Every row gives one point. The last column is the point's height on a tilted bowl or saddle (a function of degree 2), plus a little noise. Along how many of its main directions does it bend up, bend down or stay straight?

Points (15 x 4):
|  .49 |  .01 | -.56 |  .37 |
|  .39 |  .40 | -.32 |  .03 |
| -.07 | -.93 | -.01 | -.51 |
|  .63 | -.73 | -.25 | -.94 |
|  .35 | -.59 |  .32 | -.52 |
|  .38 |  .33 |  .08 | -.05 |
|  .14 | -.51 | -.23 |  .14 |
|  .45 |  .00 | -.23 |  .04 |
| -.48 | -.15 |  .17 | -.11 |
|  .09 | -.30 |  .72 |  .39 |
| -.19 |  .34 |  .21 |  .08 |
| -.20 | -.16 | -.22 |  .27 |
| -.40 | -.60 |  .06 | -.23 |
|  .37 | -.32 |  .25 | -.20 |
|  .01 | -.23 | -.08 |  .25 |
Directions: 1 up, 2 down, 0 straight

Points:
| -.07 |  .25 | -.26 |  .02 |  .15 |
|  .29 | -.02 | -.02 |  .04 |  .03 |
|  .30 |  .17 |  .24 |  .10 |  .03 |
| -.24 | -.04 | -.17 | -.03 |  .07 |
| -.05 |  .05 | -.08 | -.20 |  .03 |
| -.20 |  .27 |  .00 |  .09 |  .15 |
|  .01 |  .02 |  .21 |  .05 |  .05 |
|  .00 | -.35 | -.11 | -.33 | -.16 |
|  .22 |  .10 | -.08 |  .05 |  .04 |
| -.10 | -.47 | -.18 |  .10 |  .34 |
| -.02 |  .25 |  .23 | -.11 |  .16 |
|  .16 |  .15 | -.13 |  .19 |  .00 |
|  .29 | -.07 |  .22 | -.05 |  .01 |
| -.41 |  .05 | -.29 |  .19 |  .07 |
|  .04 |  .48 | -.02 |  .28 |  .07 |
|  .14 | -.11 |  .08 |  .07 |  .06 |
|  .33 |  .09 | -.16 |  .41 | -.17 |
| -.38 | -.02 |  .08 | -.33 | -.08 |
| -.40 | -.18 |  .33 |  .06 |  .10 |
|  .12 | -.01 | -.37 |  .07 |  .05 |
| -.25 | -.36 |  .02 |  .31 |  .31 |
| -.04 | -.29 | -.15 |  .18 |  .20 |
|  .39 |  .94 |  .17 |  .04 |  .94 |
|  .29 | -.25 | -.20 | -.03 |  .09 |
Directions: 1 up, 1 down, 2 straight

Points:
|  .36 | -.19 | -.26 |  .11 |  .12 |  .05 |  .10 |
|  .41 |  .03 |  .34 |  .44 | -.03 |  .28 |  .25 |
| -.66 |  .47 |  .55 |  .51 |  .35 |  .29 |  .62 |
| -.57 | -.40 |  .38 | -.72 | -.17 | -.45 |  .56 |
| -.64 | -.43 | -.18 | -.52 |  .06 | -.68 |  .50 |
| -.46 | -.22 | -.40 |  .14 | -.09 | -.34 |  .16 |
|  .48 |  .23 | -.38 | -.06 | -.34 |  .74 |  .42 |
| -.51 |  .13 |  .01 | -.12 |  .10 | -.49 |  .22 |
|  .14 | -.59 |  .18 |  .43 | -.11 |  .28 |  .25 |
| -.09 | -.17 |  .07 |  .14 | -.67 | -.43 |  .20 |
| -.22 |  .34 |  .21 | -.23 |  .36 |  .34 |  .31 |
| -.21 |  .06 | -.34 |  .33 |  .53 | -.85 |  .37 |
| -.24 |  .55 | -.50 | -.34 | -.08 | -.68 |  .40 |
|  .58 | -.19 | -.02 |  .42 | -.10 |  .26 |  .25 |
| -.09 |  .38 | -.22 |  .75 |  .13 | -.89 |  .51 |
|  .00 |  .39 |  .48 |  .05 |  .25 | -.02 |  .25 |
|  .55 | -.07 |  .06 |  .31 |  .23 | -.50 |  .25 |
|  .32 |  .47 |  .19 | -.43 | -.52 |  .51 |  .51 |
|  .00 | -.30 | -.52 |  .16 |  .11 | -.05 |  .10 |
| -.17 | -.14 | -.15 |  .18 | -.18 | -.44 |  .09 |
|  .26 |  .06 |  .69 | -.33 | -.36 | -.10 |  .31 |
| -.08 | -.03 | -.10 |  .06 | -.10 | -.20 |  .04 |
|  .19 |  .09 | -.40 | -.43 |  .49 |  .34 |  .32 |
|  .28 |  .57 |  .36 | -.74 | -.71 | -.40 |  .71 |
|  .05 |  .45 |  .40 | -.22 | -.31 |  .41 |  .35 |
| -.04 | -.01 |  .19 | -.13 |  .04 |  .63 |  .24 |
|  .22 | -.27 |  .37 | -.82 | -.15 |  .47 |  .56 |
|  .12 | -.02 | -.56 | -.18 | -.27 | -.29 |  .13 |
| -.31 |  .75 |  .09 | -.63 | -.24 | -.03 |  .58 |
| -.02 |  .15 |  .74 | -.33 | -.24 |  .55 |  .44 |
|  .36 |  .21 |  .68 | -.47 |  .00 | -.26 |  .40 |
|  .30 | -.41 |  .89 |  .23 | -.63 |  .37 |  .53 |
| -.81 | -.44 |  .31 | -.17 |  .37 | -.83 |  .64 |
| -.03 | -.56 |  .04 |  .72 |  .27 | -.22 |  .35 |
| -.23 |  .01 | -.70 | -.37 |  .23 |  .60 |  .40 |
|  .04 |  .11 | -.36 | -.60 |  .12 |  .43 |  .34 |
|  .27 | -.56 | -.52 | -.22 | -.16 | -.33 |  .24 |
| -.31 |  .02 | -.09 | -.16 |  .25 |  .34 |  .19 |
| -.41 |  .20 | -.45 | -.55 |  .56 |  .51 |  .57 |
| -.04 |  .61 | -.21 |  .08 |  .02 |  .29 |  .28 |
|  .46 |  .68 | -.33 | -.06 | -.03 |  .23 |  .39 |
|  .00 | -.57 | -.63 |  .61 |  .24 |  .15 |  .36 |
| -.12 |  .04 |  .21 |  .24 | -.03 |  .23 |  .11 |
|  .05 |  .45 |  .19 | -.11 |  .38 | -.08 |  .25 |
|  .15 | -.15 | -.02 |  .09 | -.20 | -.55 |  .11 |
Directions: 6 up, 0 down, 0 straight

Points:
|  .04 |  .10 |  .37 | -.15 | -.05 |  .39 |  .03 | -.11 |  .17 |
|  .00 |  .13 | -.34 | -.09 | -.25 | -.18 |  .12 | -.43 |  .16 |
|  .21 |  .15 | -.31 |  .31 |  .26 | -.12 |  .15 | -.40 | -.01 |
|  .10 | -.01 |  .58 |  .37 |  .21 |  .01 |  .04 |  .17 |  .12 |
| -.27 | -.12 |  .19 | -.15 |  .28 | -.16 | -.26 | -.06 |  .04 |
| -.18 | -.07 | -.07 | -.39 |  .25 | -.05 | -.32 |  .17 | -.20 |
|  .59 | -.20 |  .11 |  .02 | -.02 |  .06 |  .30 | -.40 |  .09 |
| -.23 |  .24 | -.17 |  .17 |  .02 |  .17 | -.18 |  .25 |  .19 |
|  .26 |  .12 |  .52 | -.10 |  .03 | -.29 |  .04 |  .09 |  .03 |
| -.01 | -.15 |  .18 |  .60 |  .16 | -.33 | -.29 | -.10 |  .08 |
| -.05 | -.24 |  .00 | -.21 |  .04 |  .04 |  .43 |  .17 | -.04 |
|  .31 | -.34 |  .02 |  .09 |  .07 |  .11 | -.43 | -.15 | -.12 |
|  .18 |  .05 | -.02 |  .14 | -.42 | -.49 | -.29 | -.24 | -.33 |
|  .06 | -.14 | -.17 |  .23 |  .34 | -.34 |  .08 |  .32 |  .40 |
| -.10 |  .41 |  .03 | -.18 | -.28 |  .36 | -.06 |  .19 |  .15 |
|  .09 | -.12 |  .25 |  .44 | -.29 | -.42 |  .00 |  .31 |  .41 |
| -.11 | -.16 | -.03 | -.07 |  .25 | -.33 |  .08 | -.13 |  .17 |
|  .26 | -.27 |  .03 |  .40 |  .20 |  .00 |  .30 |  .28 |  .12 |
|  .48 |  .04 |  .06 |  .31 | -.12 |  .30 | -.18 |  .19 |  .35 |
| -.19 |  .32 | -.02 |  .45 | -.13 |  .35 | -.12 |  .39 |  .60 |
| -.20 |  .05 | -.16 | -.06 |  .03 |  .16 |  .54 | -.41 |  .18 |
|  .20 | -.45 |  .52 |  .01 | -.12 | -.49 | -.05 |  .20 |  .00 |
| -.39 | -.09 | -.11 | -.31 |  .05 | -.61 | -.04 | -.24 |  .19 |
|  .32 | -.20 |  .37 | -.27 | -.10 | -.20 |  .54 | -.47 | -.01 |
|  .46 | -.33 |  .59 |  .29 | -.05 |  .01 | -.26 | -.10 | -.09 |
|  .11 | -.19 |  .14 |  .19 | -.12 |  .09 |  .27 | -.01 |  .01 |
|  .52 | -.11 | -.53 | -.11 |  .01 | -.20 |  .17 | -.12 |  .28 |
| -.03 | -.47 |  .01 |  .03 |  .39 |  .30 | -.56 | -.01 | -.22 |
|  .07 | -.18 | -.34 |  .27 |  .50 |  .01 | -.32 | -.17 |  .18 |
|  .09 | -.47 |  .00 |  .10 |  .22 | -.10 |  .11 | -.18 | -.06 |
| -.28 | -.14 |  .70 |  .46 |  .27 |  .22 | -.11 | -.43 | -.25 |
| -.02 |  .06 | -.39 |  .31 | -.58 | -.38 | -.21 | -.04 | -.20 |
| -.31 |  .34 | -.37 | -.70 | -.59 | -.12 | -.30 |  .00 | -.94 |
|  .49 |  .23 |  .02 | -.27 | -.10 | -.39 | -.24 | -.66 |  .25 |
| -.29 | -.03 |  .37 |  .04 | -.23 | -.27 | -.31 |  .06 | -.12 |
| -.02 | -.20 |  .69 |  .10 |  .05 |  .01 |  .04 | -.22 | -.28 |
|  .01 |  .14 |  .18 | -.08 | -.41 |  .01 |  .28 | -.05 | -.01 |
| -.14 | -.15 | -.02 | -.30 | -.27 | -.12 |  .01 | -.47 |  .31 |
|  .38 | -.37 | -.20 |  .24 |  .18 | -.58 |  .11 | -.21 |  .35 |
| -.10 | -.01 | -.26 | -.30 |  .02 | -.58 | -.20 | -.35 |  .11 |
|  .44 |  .42 |  .43 |  .41 | -.08 | -.41 | -.67 | -.45 | -.35 |
| -.34 | -.09 |  .21 |  .25 |  .10 | -.30 | -.29 |  .46 |  .36 |
| -.41 |  .06 |  .02 | -.25 |  .02 | -.21 | -.44 | -.26 | -.05 |
| -.01 | -.07 | -.35 | -.03 | -.14 |  .06 | -.10 |  .05 |  .05 |
|  .07 |  .32 |  .10 |  .15 |  .00 |  .07 | -.29 | -.58 |  .04 |
|  .03 |  .35 |  .00 |  .27 |  .08 |  .26 | -.19 | -.06 |  .14 |
| -.10 |  .33 |  .29 |  .04 |  .40 | -.14 |  .08 | -.19 |  .02 |
|  .16 | -.12 |  .16 |  .01 |  .21 | -.01 |  .13 | -.06 |  .02 |
|  .49 | -.17 |  .11 |  .15 | -.13 |  .68 |  .15 | -.34 |  .28 |
| -.27 | -.34 | -.34 | -.94 |  .15 | -.16 | -.03 |  .08 | -.53 |
| -.07 | -.01 | -.24 | -.24 | -.26 | -.04 | -.07 |  .17 | -.10 |
|  .30 | -.36 | -.29 |  .31 | -.10 | -.32 | -.22 | -.30 | -.11 |
| -.02 |  .18 | -.42 |  .00 |  .21 | -.20 | -.32 | -.13 | -.02 |
| -.18 |  .18 | -.19 | -.27 |  .15 | -.18 | -.31 |  .16 | -.23 |
| -.44 |  .21 |  .18 |  .36 | -.03 |  .25 | -.04 | -.42 |  .15 |
| -.05 |  .21 | -.13 | -.19 | -.29 |  .01 | -.33 | -.07 | -.23 |
| -.20 |  .36 | -.52 | -.02 | -.49 |  .03 |  .14 |  .20 |  .03 |
|  .51 | -.13 | -.02 |  .18 | -.02 |  .20 | -.14 |  .02 |  .14 |
| -.13 | -.31 |  .15 | -.14 | -.05 | -.29 |  .20 | -.29 |  .10 |
|  .30 | -.25 |  .36 | -.36 |  .08 |  .07 |  .35 |  .17 | -.14 |
|  .15 |  .35 | -.35 | -.05 | -.07 | -.35 |  .33 |  .11 | -.12 |
| -.25 |  .31 |  .36 | -.39 |  .00 | -.07 | -.90 |  .53 | -.49 |
| -.15 | -.04 | -.11 | -.16 |  .17 |  .32 | -.39 |  .09 |  .10 |
|  .04 |  .16 |  .18 |  .01 | -.30 | -.30 |  .08 | -.21 | -.18 |
|  .34 |  .52 | -.65 |  .08 |  .50 |  .11 | -.01 |  .14 |  .22 |
| -.05 | -.24 |  .10 |  .11 | -.06 | -.50 | -.03 |  .14 |  .14 |
|  .28 |  .00 | -.38 | -.64 | -.12 |  .25 | -.42 | -.22 |  .22 |
| -.50 | -.30 |  .36 | -.17 |  .13 |  .20 | -.54 |  .62 | -.27 |
|  .38 |  .17 | -.08 |  .12 | -.06 | -.02 |  .01 |  .07 |  .08 |
|  .05 |  .00 | -.33 |  .34 | -.17 |  .10 |  .27 |  .14 |  .28 |
| -.23 | -.21 | -.14 | -.28 |  .34 |  .06 | -.37 |  .09 | -.12 |
|  .03 | -.05 |  .31 | -.25 | -.57 |  .06 | -.03 |  .10 |  .06 |
| -.18 |  .19 |  .02 |  .09 | -.59 |  .11 |  .34 | -.33 |  .19 |
Directions: 4 up, 3 down, 1 straight
